Each row is a point. To make a cloud, some directions were put in groups of two or more. Within a group, all points are equally far from the middle, so they leave a hole (a ring in 2 directions, a hollow ball in 3). The other directions are filled evenly. Then the cloud was stretched, turned, moved and blurred a little. How many holes are there, and how many directions does each take, smallest first?

Cloud (21 x 3)
[[ 3.5 -0.6 -3.9]
 [-2.9 -3.3 -3.0]
 [ 3.3  5.7 -0.4]
 [ 3.6  5.8  0.3]
 [ 1.4 -2.1 -3.8]
 [-2.4 -3.2  1.8]
 [ 3.6  6.2 -0.2]
 [ 1.3  4.6 -3.5]
 [ 4.5  6.8 -1.6]
 [ 0.2 -1.1  4.1]
 [ 0.5 -1.7 -3.0]
 [-0.8 -4.4 -1.3]
 [-0.2 -4.1 -2.3]
 [-1.1  4.0  4.0]
 [-3.4 -2.9  0.1]
 [ 0.7  0.3  1.1]
 [ 2.1  3.4  4.3]
 [-2.9 -2.8  0.4]
 [ 0.1 -1.0  2.5]
 [ 2.9  4.6  1.2]
 [-1.6 -4.2  1.3]]
Holes: 0

Cloud (27 x 4)
[[-2.3 -2.7 -2.0  5.9]
 [-1.8 -4.3 -1.1 -3.5]
 [ 0.0  2.2  3.7  1.1]
 [ 1.7  3.2  1.2 -0.9]
 [-5.9  2.2  1.3  1.8]
 [ 3.7  0.4 -5.4  1.8]
 [ 0.3 -2.0 -1.0 -4.9]
 [ 1.2 -3.4  3.8  2.9]
 [-4.4  1.0 -1.6 -3.6]
 [ 2.6  3.7 -3.1  1.4]
 [ 5.0 -1.4 -1.6  5.1]
 [ 0.5  0.1  4.4  0.8]
 [-1.3 -5.7 -2.4 -0.7]
 [ 1.6  3.6  1.1 -0.3]
 [-2.1 -5.2 -2.3  2.5]
 [-5.4  1.9 -2.8  2.2]
 [ 3.1 -2.2  3.3  0.7]
 [ 0.9  2.1 -0.6  6.8]
 [ 2.6 -3.1 -0.9 -3.9]
 [ 4.2  1.3 -2.7  4.6]
 [ 3.2 -0.4 -0.9  6.7]
 [-0.1  4.2  1.2  3.7]
 [-1.7 -0.4 -1.2 -5.0]
 [ 5.5 -2.0 -1.7  4.2]
 [ 0.9  1.5 -0.6 -4.1]
 [ 2.3  0.1 -0.8  7.1]
 [-0.3  2.7 -2.3 -3.5]]
Holes: 2 (2, 2)

Cloud (80 x 8)
[[ 1.0  3.6 -2.0 -4.6  2.5  2.5 -4.0 -1.6]
 [-0.2 -3.4 -1.1 -2.9 -4.0 -0.5 -2.0  1.1]
 [-3.3 -5.1 -2.0  3.7  1.0 -2.4  2.7  6.4]
 [-3.5  2.5 -1.4  1.8  5.6  4.0 -3.3  1.1]
 [ 7.1 -0.4  2.2  0.4  1.2 -2.5 -0.7 -2.8]
 [ 4.8 -1.3 -0.5 -2.9  1.0  5.1 -0.5 -1.4]
 [-7.2 -2.3 -2.5 -2.6  2.7  3.9 -3.8 -0.3]
 [ 1.4 -2.0 -2.2  3.1 -0.1  4.0  5.6  4.1]
 [ 0.5  1.4 -0.5 -4.8  4.3  2.3 -1.4 -5.2]
 [-1.5 -1.5  4.2  0.5  1.5  0.8 -1.6  7.4]
 [-6.4  0.0 -0.8 -2.4 -0.3 -2.7 -1.0 -4.2]
 [ 5.4 -3.3 -1.4 -2.3  0.5 -1.3  2.9  0.7]
 [-4.1 -3.1  4.2  1.7  0.1  0.9  3.3  1.4]
 [-2.6  0.8  2.5 -3.9  1.9 -3.8 -4.0 -0.3]
 [-2.9 -4.0 -1.3  1.6  4.0 -2.1 -3.1  6.4]
 [-5.2 -1.9 -2.3 -5.3 -0.4  2.5 -2.9  1.9]
 [-2.0 -4.5  1.1  3.9  1.1 -4.9 -2.6  3.0]
 [-6.3 -1.6 -0.4 -2.6  1.4 -0.7  2.7 -4.6]
 [-2.7 -7.7 -1.6 -0.3 -1.5 -2.8  0.1 -3.7]
 [ 1.5 -1.2 -2.9  3.6  4.8  0.6 -3.6  3.0]
 [-0.7 -5.5  1.8  3.8  1.9 -2.5 -4.3  2.4]
 [ 2.2 -3.5  4.0 -1.0  1.8  1.8  1.8  2.2]
 [ 2.7 -2.5  3.8 -2.8 -1.4 -1.3  0.0 -3.8]
 [ 4.2  0.3 -2.7  5.3  2.1  1.3  1.4  4.0]
 [-1.1 -3.1 -4.6 -3.3  1.7 -0.3  1.4  3.9]
 [ 1.3 -0.2  2.3  3.5  0.6  0.9 -3.9 -2.9]
 [-2.2 -4.2 -2.6  2.8 -0.7  3.2 -0.1  5.4]
 [ 4.7 -1.5  2.2 -2.9 -0.7  0.9  2.9 -1.3]
 [ 2.4  0.4 -2.4  2.8 -3.3 -1.8  7.2 -3.1]
 [-7.4  2.1  1.6  3.1  1.4  1.9  0.1  0.7]
 [-3.2 -1.5  3.8 -0.7  0.2  1.8  4.9  2.6]
 [ 2.8  5.0 -0.1 -4.2  2.8  0.6  0.4  0.3]
 [ 0.5  4.2  5.2 -0.3  6.7  0.0 -1.8  1.2]
 [-2.7 -1.7  0.6 -2.2  2.9 -1.6  5.8  1.3]
 [-3.6 -5.6 -0.7 -0.8  4.8 -0.7 -3.2 -1.1]
 [ 1.0 -2.7  0.1 -1.8  2.9 -1.8  5.5  0.8]
 [-2.2 -4.9  1.0 -3.4  3.3 -3.0  0.2 -0.5]
 [-2.2  0.9  2.5 -4.5  3.1  0.7  3.0 -3.4]
 [-5.4  2.8 -2.9 -2.2 -2.4  2.0  3.9 -2.5]
 [-0.9  1.9  1.4  0.3  2.3  4.3  1.9  7.8]
 [-0.6  4.2  2.8  0.1  4.8  3.1  3.2  6.5]
 [ 3.5  0.0  4.6 -0.7 -2.1 -2.8  2.8 -1.7]
 [-1.7 -2.1  2.5 -2.3 -2.4 -0.6 -3.4 -5.1]
 [-5.0 -3.4 -1.2  0.0  4.0 -1.2 -1.7  6.8]
 [ 0.0  5.1 -1.4 -1.2  2.4  1.2  1.5 -5.8]
 [-2.1  3.6  1.6 -2.9  0.3 -2.6  5.7 -1.5]
 [ 0.6 -5.9 -2.8  0.5  0.4  2.1 -1.4 -5.2]
 [ 4.4  4.8  1.4  1.3  0.0  3.3  1.1 -3.2]
 [ 1.4  0.0 -0.2 -5.5 -0.3  2.8 -4.7 -0.1]
 [ 2.9 -2.9  1.9  2.9  4.8 -2.3 -4.7  1.5]
 [ 2.1 -3.2 -2.6  0.7 -1.2 -1.2 -3.4 -5.7]
 [ 4.4  4.6  3.7  3.2  1.7  2.8  3.1  1.5]
 [-2.0  3.0  2.2  3.1  3.1  5.7  3.1 -0.5]
 [-4.9  2.5  1.2  1.8  0.9 -4.0  2.9 -2.7]
 [ 0.6 -2.3  2.0  2.7 -0.9 -2.0 -2.1  6.1]
 [-1.5  2.4  0.5 -3.4 -1.0  0.1 -2.8  3.1]
 [-5.3 -1.2  3.7  1.7  4.8 -3.3  0.4  2.3]
 [-0.4 -1.2 -1.0 -1.1 -2.5  1.3 -5.2 -3.1]
 [ 3.7 -2.9  0.7 -2.8  2.1 -3.4 -0.3 -4.2]
 [ 1.6  1.4  2.2  0.4  3.3  6.3  3.0  0.2]
 [ 0.5 -0.3 -5.1  0.8 -0.5 -0.2  5.1 -5.6]
 [-2.1  3.3 -1.2  0.7  4.3  5.3 -2.0  5.6]
 [ 0.8 -4.7 -1.2 -1.3  0.9 -2.3 -1.2 -6.7]
 [ 2.0  0.8  1.7  2.2 -0.2 -5.4  6.1 -2.2]
 [ 5.4 -3.9 -0.8 -2.7  0.6 -2.3 -3.0 -1.7]
 [-3.5 -2.4  0.5 -1.0 -1.6  3.0  1.6 -5.8]
 [ 0.3  3.5  1.3  1.0 -0.8  1.4  0.7  5.9]
 [ 2.3  2.4 -0.1  1.7  7.7  2.1 -0.9  2.6]
 [-2.8 -0.3 -3.4 -5.2  0.7  4.5 -4.5 -1.1]
 [-0.9 -1.3  5.9  0.4  2.1  0.8  0.4  5.7]
 [-2.0  0.9 -1.5 -1.5  5.1  3.2  0.4  7.2]
 [-0.3  1.0 -3.7  5.2 -0.7 -2.0  3.7 -0.2]
 [-5.0  1.0  0.9 -0.1  3.5  0.7 -5.5  5.1]
 [-0.9 -1.8  1.1 -0.7 -2.7  0.8  0.8 -7.4]
 [-3.7 -5.8  2.6  1.6 -0.5  0.4  1.4 -0.6]
 [ 0.8 -1.7 -1.5  1.1  2.3  7.1 -2.0 -0.3]
 [-1.9  0.9  0.8  5.7  1.6 -3.8  6.3  1.0]
 [-0.1  1.4 -0.9  0.5  3.8 -1.5 -4.7 -3.1]
 [-1.3  3.6 -3.3 -3.5  0.9  3.3  5.2 -0.5]
 [-2.5  2.9  5.4 -1.1  3.0 -4.1 -0.3  0.3]]
Holes: 3 (2, 2, 4)

Cloud (88 x 9)
[[ 3.2 -2.3 -0.1  2.1 -5.6  0.7  4.7  3.7  1.0]
 [-0.3 -0.7  6.7 -2.4  0.6 -2.4  2.3  0.7 -2.1]
 [ 0.9  1.7  1.1 -0.8  3.4  1.8  0.5 -4.2  8.0]
 [-2.7  1.1 -0.2 -3.0 -4.4 -6.2 -1.1  5.5 -0.1]
 [-4.2 -2.1 -2.8  3.3  4.5 -8.0  1.4 -1.2 -2.7]
 [ 1.4  4.3 -2.9 -4.3 -1.4  3.6 -2.4  4.0  1.1]
 [-1.4  0.1 -2.0 -4.7 -2.2  4.3  3.7 -0.6  0.6]
 [ 3.2  2.1 -2.2  1.6 -6.2 -3.9  0.5  1.0  0.5]
 [ 6.0 -2.0  3.6 -4.7 -2.7  1.2 -1.4 -1.5  0.9]
 [ 2.9  0.5  6.1  0.5 -0.8  0.5 -0.3  1.8  4.1]
 [-3.1  3.6  2.8  2.5 -3.2 -0.4 -3.8 -1.4  0.4]
 [-1.0 -1.3 -1.0  5.9 -4.1  1.7 -2.1  0.9 -0.9]
 [-0.2  0.0 -2.5 -0.7 -1.5  2.9 -2.9  5.0 -2.3]
 [ 4.8 -2.5 -0.6 -6.2  2.6 -4.2  2.1 -1.8  1.2]
 [ 1.3  2.9 -0.5 -6.8 -3.7  1.9  2.2  3.8  0.8]
 [ 1.5 -3.3 -3.3  0.8  0.6 -3.0  3.1  1.6  5.4]
 [ 0.7 -2.0 -2.9  2.9  2.6 -1.9  5.2  0.7  3.3]
 [ 2.5 -3.6 -1.7 -2.7 -1.8 -0.4  1.3  4.6 -5.7]
 [ 1.4  0.9  2.1 -2.5 -5.3  4.2  2.3 -0.6  4.0]
 [-1.8 -3.7  1.1  1.4  1.1  2.4 -0.7  0.1 -1.8]
 [-0.4 -4.1  4.3  0.5 -5.5 -4.0 -0.4 -3.1 -0.1]
 [ 0.8 -2.3  5.9 -1.1 -0.6  1.7 -1.0  0.0  6.3]
 [ 2.0 -0.7  5.6 -2.3 -0.3  2.4  3.2  4.0 -2.7]
 [ 2.6  1.7 -6.1 -4.7 -0.7 -1.8  0.1  5.8 -1.8]
 [ 3.0 -0.5 -4.6  0.6 -0.9 -0.6 -2.3  0.8 -3.1]
 [-1.4  1.2 -5.2  2.3  2.1 -2.2  3.5  2.6 -2.2]
 [-3.7  1.4 -5.8  0.5  0.4 -8.2  1.3 -2.1 -1.0]
 [-2.2  3.3 -4.4 -4.4  0.3 -6.3 -0.4 -0.1  2.9]
 [ 4.3 -1.3  1.3 -5.1 -6.5  1.3 -3.4 -0.4  3.7]
 [-7.2 -1.0  2.2  3.2 -4.6 -1.7 -1.5  2.4  0.4]
 [-0.2 -0.8  4.8  2.0  2.5  0.3  4.2 -4.4  3.4]
 [ 4.8  1.2 -2.8  0.2  0.5  0.2 -1.8 -1.8 -1.7]
 [ 3.8 -4.4 -3.0 -6.5 -2.1  2.3  2.3  0.5  3.9]
 [ 0.8 -4.6  0.9  0.1  2.1 -5.4 -0.8 -4.0  4.7]
 [-2.9  1.1  1.0  3.3  3.5 -7.0 -0.6 -3.7  1.6]
 [ 2.6  0.6 -1.2  2.3  2.4 -1.2  3.5  2.7 -4.6]
 [ 1.3  2.2 -0.4 -3.8  1.4  0.2 -0.3 -0.8 -4.1]
 [-0.6 -0.3  3.2 -0.5 -1.5 -2.5 -1.7 -2.5  7.7]
 [ 2.0 -3.6 -2.0 -4.2 -1.4  3.9  3.9 -0.9  1.8]
 [ 3.0 -3.2 -0.9 -3.2 -6.2  0.7  3.5  2.0  1.6]
 [ 4.8 -1.0 -3.9 -0.4  1.1 -5.8  1.5 -0.7  1.6]
 [-0.6  1.2 -3.9 -5.1  0.4  2.9  2.4  4.1 -1.5]
 [-0.2 -2.5 -1.4  3.9  3.5  2.0  0.0 -4.9  2.6]
 [ 0.4 -7.4  2.5  2.3 -2.7 -0.9  2.5  2.1  0.6]
 [-4.2  2.4  0.8  2.0  5.2 -5.6  0.3 -5.4  0.1]
 [-6.7 -1.1 -1.7  0.3 -4.1 -5.9  2.1  2.5 -0.2]
 [-1.4  1.8 -2.2 -1.3 -4.7  1.2  3.0  2.8 -4.1]
 [-3.3  4.4 -1.9 -5.6 -1.2  2.7 -0.1 -0.8  2.4]
 [ 0.5  0.5  3.9 -3.7 -2.5 -2.9 -2.8  1.2 -4.8]
 [ 1.1  1.1  0.9 -0.4  7.5 -0.4  2.0 -1.6  1.3]
 [ 3.2 -5.0 -0.1  1.8 -3.7 -3.6  3.7 -3.2  2.3]
 [ 1.2  0.8  0.9  0.0  3.2 -0.6  5.4 -3.8 -3.6]
 [-4.0  0.5  1.3  3.4  3.0 -5.0  3.4  0.9  2.0]
 [ 2.5 -4.8 -3.1 -4.6 -0.8  2.3 -3.1  4.7 -0.7]
 [-3.2  2.3 -1.7  2.2  1.0  0.7  2.7  1.4  3.3]
 [-3.9 -2.0  1.6 -0.3  5.6 -1.1  2.0  0.7 -2.5]
 [-4.9  1.3  1.0  0.0 -1.8 -2.7 -0.5 -2.0  7.2]
 [ 5.0  0.6 -1.3 -3.6 -1.3  1.3 -3.2  3.6 -5.2]
 [ 3.3 -5.0  2.6 -1.5 -3.2 -4.4  2.3 -0.9 -0.8]
 [ 0.9 -3.5  7.5 -0.3 -1.1 -2.8 -0.5 -1.2  1.7]
 [-0.9 -1.3  6.7  1.0 -4.3  2.8  2.4 -3.3  0.2]
 [ 3.9  0.7 -2.6 -1.3 -2.1 -4.6 -2.4 -1.8  4.2]
 [ 5.9 -4.7  0.3 -1.8 -1.8 -3.5  2.6  7.2 -1.3]
 [ 4.4 -2.5 -0.6  1.5 -4.1  3.9 -3.1  3.2  3.7]
 [-2.1  2.2 -2.3  1.1  4.5  0.1 -1.4  1.2 -1.0]
 [ 3.1 -5.8 -0.2 -2.3  0.5 -4.7 -1.9  2.1 -2.4]
 [ 1.7 -0.4 -3.4  0.9  0.9  2.4 -0.8 -3.5 -0.8]
 [-0.3  1.2  2.7  4.1 -3.6 -6.0  0.5 -4.7  3.0]
 [-5.0  1.6 -1.6 -3.9  1.5 -4.9 -1.4 -3.2 -0.6]
 [-2.8 -1.4 -0.3  4.2  3.1 -4.3  1.7 -2.8  6.0]
 [-0.2 -2.3 -3.8 -1.2  5.0 -7.9  3.2  1.2  0.1]
 [ 1.3  2.5  1.8 -0.5 -1.1 -3.4 -1.4 -1.3 -5.1]
 [ 1.3  1.7 -2.3  2.3  1.9  0.0  1.3  3.4  0.9]
 [ 3.1 -1.2  4.8  1.5 -2.9  1.0  6.1 -0.3 -3.4]
 [ 3.2  4.0 -5.3 -4.8  1.4 -0.8 -2.7 -1.0  0.7]
 [ 1.4 -2.2 -2.6 -2.3 -1.9  3.0  1.9  4.7  4.8]
 [-0.3 -2.8  6.1  6.4 -0.6 -0.6  0.9 -2.0  2.8]
 [-3.8 -0.1  0.3  1.1 -3.4  2.6  2.6  4.1 -3.2]
 [ 7.1 -4.3 -0.2 -1.9 -5.7  0.4  0.2  3.5  3.5]
 [ 1.1 -0.3  2.8 -1.2 -2.2  1.4  0.1 -6.9  4.1]
 [-3.8  2.1  1.4  2.8  1.1 -3.7 -3.7 -2.7  1.7]
 [ 0.9  2.3  1.1 -1.6 -1.5  4.1 -5.3 -0.5  2.1]
 [-2.1  1.9  2.4 -0.4  0.4 -6.6 -2.0  5.4 -1.7]
 [ 2.4 -4.4 -2.1 -2.6 -3.5  3.9 -0.2  1.7  2.2]
 [ 2.3  1.9  4.7  1.9 -2.2 -3.7 -0.1 -2.4  2.5]
 [-1.6 -6.8  2.2 -1.7  0.3 -1.7  1.5  2.3  1.6]
 [ 1.9 -2.2  5.2  1.2 -3.4  3.3  5.0  0.1 -1.7]
 [-5.5  0.2  1.4 -2.1 -1.8 -3.2  4.3 -4.3  6.9]]
Holes: 2 (3, 4)
